Rows are points. Any point is a mix of the corners, with weights that add up to 1. It lies inside the corners' shape when no weight is negative. Say inside or outside, and name the corners with a negative weight.
(in the rows, 128 means zero)

Corners:
(1): [125  61]
(2): [ 32 163]
(3): [111 137]
Points:
[ 93 112] -> inside
[ 68 148] -> inside
[98 97] -> inside
[ 68 165] -> outside (1)
[ 95 164] -> outside (1)

Corners:
(1): [216  91 162  84 140 130  41 217 152]
(2): [125 137 138 109 138  69 147 102  72]
(3): [121 157  53 130 139 197 115  11 124]
(4): [131 148 110 129 178 148 179 100 187]
(5): [145 126 151  47 120  53  12 218 174]
(6): [148 142  59  99  91 168 173 103 134]
(7): [102 151 116 175  81 204 133  85 147]
(8): [ 77  49  71 173 166  53 161 153 103]
(9): [ 63 179  76  98 157 243 177  53  88]
(10): [117 169  55 182 184  51 166 176  93]
Points:
[120 131  90 130 133 129 120 125 109] -> outside (4)
[155 115  99 148 144 110 127 138 133] -> outside (5, 9)
[ 91 202  64 140 139 145 156  99 136] -> outside (1, 2, 8)
[113 122 121 109 131 146  96 109 138] -> outside (6, 10)

Corners:
(1): [155  84 169 194 124 176  50 178 198 127 199 113 143 125 113 178 139 103
 186 165]
(2): [177 174  59 138  58 184 102 144 169  84 193 162 116 126 165  98 187 189
 177  76]
(3): [162 201 100 123 101 198 153 198 131 222  77 228  69 157 146  92 163  92
 153 128]
(4): [172  94 157 220  36 104 103 194 161 179 187 198  53 127 229  93 185  87
 184 154]
(5): [ 50 218 184 155  81 186  98  36 213  60 130 247  66 187 142  96  57 132
 145 150]
(6): [109  84  58  86 155  87  50 179 193 177  62 152  71  89 130  77 173 179
 169 147]
(7): [195 199  88 203 184  99 111  36 181 155  50 145  66 142 102 143  86 134
 135  56]
(8): [ 71  83 208 110  60 194 210  65 210  85  75 176 111 164  76  69 134 143
 151  83]
(9): [ 91 117  92 142 171 173 175  46  55  98 145  92 116 104 119 144 130 161
 196 130]
(10): [ 62 150 182 158  88 122 160  55 193 189 147 112 131 117  86  69 168 185
 190  50]
(11): [187 131 130 149 195 123 100  68  84 153 162 196 100  84 216 102  72 147
  92  46]
(12): [187 180 200 199 153 162 197 104 163 147  78 156 189 136 102 110 191 107
 197 185]
(13): [ 83  98 151 141  94 196 115 195 104 101 111  99 188 205 132  79  65 193
 153 162]
(14): [144 198  97 235 156 134 101  31  91  79 129 224 191 186  74 151 159  92
  71 200]
(15): [172 131 210 150  58 138  94  89  79 104 176 219 123 221  80 199 177 175
 128 148]
(16): [143 100  88 128 182  59 195 148 177 101 147 159 167 220 158 196 196 115
 119 104]
(17): [ 94  79  88 148  57 124 150 171 108 174 152 157 180 120 183 141  47 218
 134 107]
(18): [146  66 133 210 165  48  77 158 127 138  93 109 207 118  90 157  96 126
 241  69]
(19): [158 175 116 108  47 172 155 161 113 122 119 139 110 115 228 122 178  65
 139 139]
(20): [ 57 118 159 202 130  95 161 113 112  71  84 163  99 162 106 216 143 195
 115  31]
(21): [191 152 147 111 170 123 172 134  90 134 173 180 128 108  80  73  82 120
  92 172]
Points:
[183 152 115 162 159 107 113 130 125 148 129 155 108 123 131 140 188 112
 155 110] -> outside (5, 8, 13, 17)
[120 131 136 166 142 129 125  93 154  95 126 135 126 125 139 117 130 133
 159 115] -> outside (3, 15, 17)
[187 221 174 145 183 219  69  20 128 139  98 164 116 104  55  31 107  59
 170 199] -> outside (2, 4, 16, 17, 20)
[107 115 135 150 122 146 135 132 137 112 148 141 145 112 165 107 126 135
 158 122] -> outside (3, 7, 15)
[133 149 147 159 101 154 151 108 130 117 140 164 126 146 140 127 134 127
 148 117] -> outside (6)
[159 151 144 136  84 159 125 124 176 148 154 190 122 158 149  91 149 126
 139 155] -> outside (9, 18, 20)
[147 158 132 146 106 177 138 120 137 110 137 203  95 159 163 122 134 128
 119 160] -> outside (10, 18)
[196 158  92 173 168 109  85 110 164 171 147 165 117 126 137 123 130 127
 162 133] -> outside (8, 13, 19, 20)
[122 117 148 169 141 108 137  91 138 112 132 151 142 151 121 147 130 147
 140 111] -> outside (2, 3)

Corners:
(1): [130 148 124 144  75 117 132 115 127 105 113 153 104 148 134  92 145  93
 137 135]
(2): [145 116 131 128  85 137 114 108  99 130 143 130  32  53 144 115 141 179
  96 149]
(3): [138  34 239 113 131 126 116 123 102 103 131 125 116 143 132 119 136 157
 130 111]
(4): [107 167 111 135  97 120 134 116 134 108 131 113 118 116 147 125 108 164
  54 112]
(5): [ 53 134 131 102 130 124 110 100 102 143 125 107 115 148 135 115 124 139
 119 142]
(6): [ 83  58 125 142 135 147 108 222 145 111 115 132 128 142 107 138 170 162
  95 107]
(7): [133  54 102 128 150 145 122  97  97 182 155 153 113 153 148 101  70 172
  70 131]
(8): [111 124 116 129 139 110 110  98 120 109 127  99 128  97 104 102 141 157
 124 129]
(9): [  7 156 162  96 122 136 130 119 132 100 111 132 125 133  63  97 101 150
 129 106]
(10): [116 133 117 157  85 120 124 106 141 126  94  99 102 151 106 113 126 173
 107 160]
(11): [ 89 161 155 161 147 118 169 121 119 106 101 121 112  99 112 159 151 169
 131  88]
(12): [119 100 151 138 119 125 165 108 137 154 135 137 136 128 139  94 144  87
  88 148]
(13): [114 136 137 128 126 163 149 106 127 125 130 102 106 153 115  99 169 133
 127 100]
(14): [111  99 125 112 141 244 155 142 127 110 100 122 119  75 151 139  69 148
 104 144]
(15): [128 168 119 151 124 139 124 116 161 144 102 142 124 127 151  96 156 178
 109 113]
(16): [137 154 136  88 135 122 208 129 142 109  97 138 119 124 151 113 124 160
 125  97]
(17): [111 168 130 123  62 131 113 165 134 174 120 131 123 133  91 128 107 158
 118  92]
(18): [142  86 149 144 144 150 107 221 166 135 133 136  77 156 106  97 147  53
 109 137]
(19): [151 154 119 100 152 179 155  95 145 108 111 142 128 147 122 149 138 161
 116 153]
(20): [101 167 104 130 139 129 130 188  91 110 115 127 118 145  98  91 158 175
  97 144]
(21): [137 154 111 135  97 120 161  98 133 134 176 127 108 131 153  99 112 163
 132 160]
Points:
[102 145  98 158 112 123 163 106 116 117 120 120 112  89 132  98 128 186
  97 110] -> outside (3, 5, 17, 18, 19)
[131 151  84 127 108 162 148 139 152 143 117 133 123 156 142 111 120 134
  86 148] -> outside (2, 3, 8, 9, 11)
[113 127 131 128 126 131 129 134 122 121 123 123 114 127 117 107 135 151
 112 130] -> inside
[124 149 141 117 113 138 149 121 123 134 110 140 110 128 132 118 107 154
 104 125] -> outside (6, 8, 13, 21)
[123 129 128 113 109 143 130 104 123 136 129 133 107 111 137  97  98 143
 102 156] -> outside (6, 11, 13)
[106 119 137 133 114 133 130 131 124 129 124 125 107 125 127 104 130 144
 110 122] -> outside (19)
[117 135 133 126 126 136 140 116 131 130 122 129 119 140 126 105 121 138
 115 127] -> outside (2, 6)
[140  59 120 124 105 142 127 108  93 127 144 112  95 118 153 100 108 153
  93 159] -> outside (9, 11, 15, 17, 18, 19)

Corners:
(1): [115 144 140 127 132 112 128 108  89 112 151 118 113  90  70  39  79 179
 173  80]
(2): [137 115  65  79 148 161 154 135 100 171 105 172  91 135 160 118  61  95
 108 200]
(3): [134  90  81 124 100 148 159 150 155 116  88 146 111 172 106 103 139  74
 131 148]
(4): [113 164 162 162  65 135 153  85  70 134 176 118 162 110 154 152 152  94
 134  89]
(5): [139 110 152 137 114  42 113  70 110 221 100  62 113  88 112  43 142 217
 143  81]
(6): [125 185 101 171  76 213 109  36 117  92 145  98 126 108 202 166 128 116
 180  71]
(7): [157 152  99 148 140  65 159 121  98 123 147  77 113 141 117  77  95 191
 143 160]
(8): [121 170  70 110 123 109 163 150 191 154  86 229 114 129 159  96 154  97
 113 148]
(9): [147 150 162 191 175 108 138 150 108 192 141  69  36 114  73  67 119 169
 126  80]
(10): [125 114 175 158 184 116 134 135  97 152 123 114 107 202 121  54 100 197
 173 120]
(11): [176 110  37 121 158 143 147 171 115 160 118 173 126 147 127  90 153 133
  98  90]
(12): [120 105  82 142  97 208 227 159 141 121  82 187 117  95 145  94 170 132
 115 192]
(13): [135 154 154  98 104 150 200  53 110  89 125  97  91 100 173 171 139 130
 160  60]
(14): [ 83  87  62 130 142 162 171 164 166 117 149 161 120 128 169  75 162  88
  41 152]
(15): [105 113 139 126 136 133 151 116 157 174 176  76 120 126 101 142  96 190
 206  73]
(16): [158  96  66 171 172 155 218  97 157 150 103 197 149 131 137  91 118  87
 111 136]
(17): [106 195 127 118 103 192 164   7  90  98 151  95 140 120 107 169 160 149
 132 120]
(18): [117 141 110 120 145 101 170 125 111 191 151  74  85 160 131  26 134 134
 197  81]
(19): [168 173 155 127  35 198 167  32 129 120 179 122  89 127 139 122 127 155
 115  86]
(20): [185 137 204 103 172 132 116 139 133 155 159  54 129 127 128  55 122 155
 176 116]
(21): [143 101 132 118 156  60  96 119 113 154 190 115  38 130  90  45 156 189
 195 139]
Points:
[138 135 117 125 131 139 155 103 127 140 130 120  98 127 127  92 118 153
 147 109] -> outside (4)
[134 141 126 142 126 130 154 108 120 143 141 109 107 127 124  89 132 147
 146 102] -> outside (2)
[135 111 136 145 155 107 112 149 140 184 150 117 101 141 115  42 103 133
 143 110] -> outside (7, 11, 12, 13, 17)
[142 114  90 117 140 184 176 107 116  90 154 125 114 160 136 103 110 142
 161 142] -> outside (4, 5, 8, 9)
[137 141 131 129 124 135 154 101 116 145 135 111 111 127 122 111 120 149
 161 109] -> outside (14)
[131 170 181 139 103 137  97  59  75 125 182  22  80 139 148 110 137 158
 165  94] -> outside (1, 8, 11, 12, 15, 16)
[135 157  97 138 117 150 199  71 158 151  73 141  98 141 134 128 108 144
 158 147] -> outside (1, 4, 11, 14, 20, 21)
[132 140 120 137 124 139 160 109 119 139 134 114 121 123 126  98 118 145
 139 107] -> outside (21)

Corners:
(1): [122 144 169  92  81 109  97  93  68 123 135 102 142 189 197  82 102  80
 151 131]
(2): [ 85 142  79  44 123 128 179 201 152 152  96 127  98  75  84 157 167 140
 144 150]
(3): [148  95 124 138  84 156  80  67  92 121 117 111 115 194 144 109  89 108
  66 128]
(4): [ 70 156 154 170 116 141  84  94 115 143 113 180 177  98 119 208 144 184
 110  80]
(5): [ 95  92 161 104 178 104 115 116 125 134  88 179 110 130  75 183 113 127
 114  46]
(6): [162 140 161  94 115 106  65 124  60  98 122 194 116 131 105 147 193 167
 106  63]
(7): [ 42 130  82  88 108 131 235 196 156 132 166 148 100  56  62 117 176 136
 138  78]
(8): [107 114 117 127 120  59  72  94 114 122 156 110  99 129  91 186 118 192
 127  54]
(9): [146  81 126 172 168  68  94 144 104 110 141 161 153 142  98 173 147 163
 175 133]
(10): [184 164 126 127 116 102 137  98 119 132 167 126 150 180 194 103  75  75
  75  98]
(11): [156 192 170 116 126 158  98  88 115  96 177  35 127 157 142 104 112  74
 138 142]
(12): [167 145 168  60 103 142  96  93 166 160 136 103 177 152 187  48 148 134
 124 129]
(13): [ 33 149 135 125 107 157 167 245 175 146  91 105  67  62  78 124 178  85
 169  88]
(14): [169 132 154 107  84  73  82  60 102  78 142 121 118 102 161 100 108  76
 117 144]
(15): [ 66 145 120 131 163 122 129 164 156 170 125 175  66  50  68 108 182 155
 172 144]
(16): [161 173 157 104  69 138 110  70 108  66 132 124 116 218 123  78  99 131
 104 128]
(17): [152 128 148  84  93 151  68 110 129  78 133 164 103 166 157  73  54 121
 145 116]
(18): [ 86 157 115  79 160 137 249 182 188 110 112 139  53  36 126 129 188 120
 146  90]
(19): [ 15 143  79 103 162 115 163 195 195 129 118 160  76  57 103 149 234  77
 130 106]
(20): [129  80 190 141 104 138  99  75 127 125 168 180 111 145 108 209  86 174
 114 145]
(21): [ 73 106 190 120 163  82  92 115  92 101 132 167 157 153 129 145 112 184
  63 125]
Points:
[103 146 134 122 123 133 137 135 135 111 131 128 104 120 134 122 124 113
 127 145] -> outside (5, 6, 7, 8, 12)
[ 96 123 140 113 135 122 112 136 131 123 123 152 110 102  96 152 151 148
 130  99] -> outside (1, 10, 16)
[107 137 134 108 121 120 135 125 140 120 134 129 113 113 131 124 133 118
 130 116] -> outside (6)
[118 142 143 102 114 123 124 120 130 113 128 133 116 137 125 116 134 127
 122 115] -> inside
[121 128 146 113 116 115 113 109 124 114 135 143 111 127 119 137 126 130
 123 117] -> inside

Corners:
(1): [ 93 116  71 171 182 103 106 161 200 162  75  85 114 134 208 104 175 144
 122 131]
(2): [ 73  83  85 150 121 111 144  90 105  84 185 110 158 111 123 168 123 131
 123 100]
(3): [106  66  77  94  81 165 122 124 211 143 161  46  97 192 144 184 128 163
 156  95]
(4): [ 81  64 132  98 171 115 138 136 148 185 131 114 132 199 171 126 149 129
 115 119]
(5): [118  78  75 128 130 146 165 130 145 177 153  75 115 121 114 175 117 160
 109  85]
(6): [154 116  94  90 114 110 126 120  80 101 160  99  87 128 147 183 117 170
 175  50]
(7): [ 80 129 120 126 192 110 155 143 192 176  51  85  44 103 111 118 191  77
 119 156]
(8): [105 191 182 131 132  42  86  77 124  80 162 142 243 116  75 206  97  84
 152 169]
(9): [172 172 221 144  84  32 135  80  74  67 139 174 165  44  85 147  39 112
 145 119]
(10): [160 212 130 100  99  17 101  71  62  90 131 226 156  55  53 144 109  89
 143 209]
(11): [158  70 130 136 116 155  92 155 119 136 141  59  90 176 167 219 137 116
  70  54]
(12): [146 112 132 126 171 141 146 101 201 182 174  98 131 120 155 166 157 162
 138  87]
(13): [160 121 156 110 124 124  63  96  69 109 181 136 147 142 139 193  72  92
 162 153]
(14): [ 60 177 132 143 174 147  84 174 183 174  80 195  76 144 160 108 186 201
 107 148]
(15): [ 90 167 193  64  75   7  50 120  89  94 160 203 177  36  85 169  83  85
 183 143]
(16): [144  98 188 163 109  53 111 150  86  75 124 153 162  27  87 171 121 121
 143 220]
(17): [141 159  80 156 176  98 200 170 209 196 144  68  93 125 216 157 170  73
 105 158]
(18): [ 96 111 112 120 165 104 140 142 140 154 153  25 103 162 138  86 178  93
 121 116]
(19): [ 95 144 158 180 146 152 127 172 181 203  79 137  89 211 151 103 231 132
 148  59]
(20): [ 92 231 174 144  88 135  81 106 106  82  61 177 174 101 167  73 130 108
 125 143]
(21): [147 121 121  71 202 196 124 171 208 147 118 141 112 131 159  79 142 118
 112  86]
Points:
[115 146 139 128 148  75  88 146 135 133 148 152 135  97 137 160 154 119
 148 133] -> outside (3, 4, 5, 7, 9, 20)
[138 131 158 144 122 122 133 102 126 113 155 120 168 142 140 144 123 104
 121 121] -> outside (1, 5, 6, 7, 14, 15)
[130 128 139 143 121 127 108 109 118  96 149 121 150 122 131 147 108 158
 155 102] -> outside (4, 7, 10, 11, 15, 17)
[133  94 131 141 127 149 158 127 161 145 140  80 124 143 142 169 139 141
 121  70] -> outside (1, 10, 13, 14, 15, 18)
[108 128 118 140 140 125 123 130 146 133 136 111 141 145 148 145 151 137
 120 115] -> outside (7, 9, 13, 15)
[120 131 136 130 134  97 122 117 135 127 144 121 147 112 119 161 128 122
 133 132] -> inside
[116 139 137 130 124 104 117 125 125 135 144 126 129 132 136 156 136 132
 136 120] -> outside (1, 7, 21)
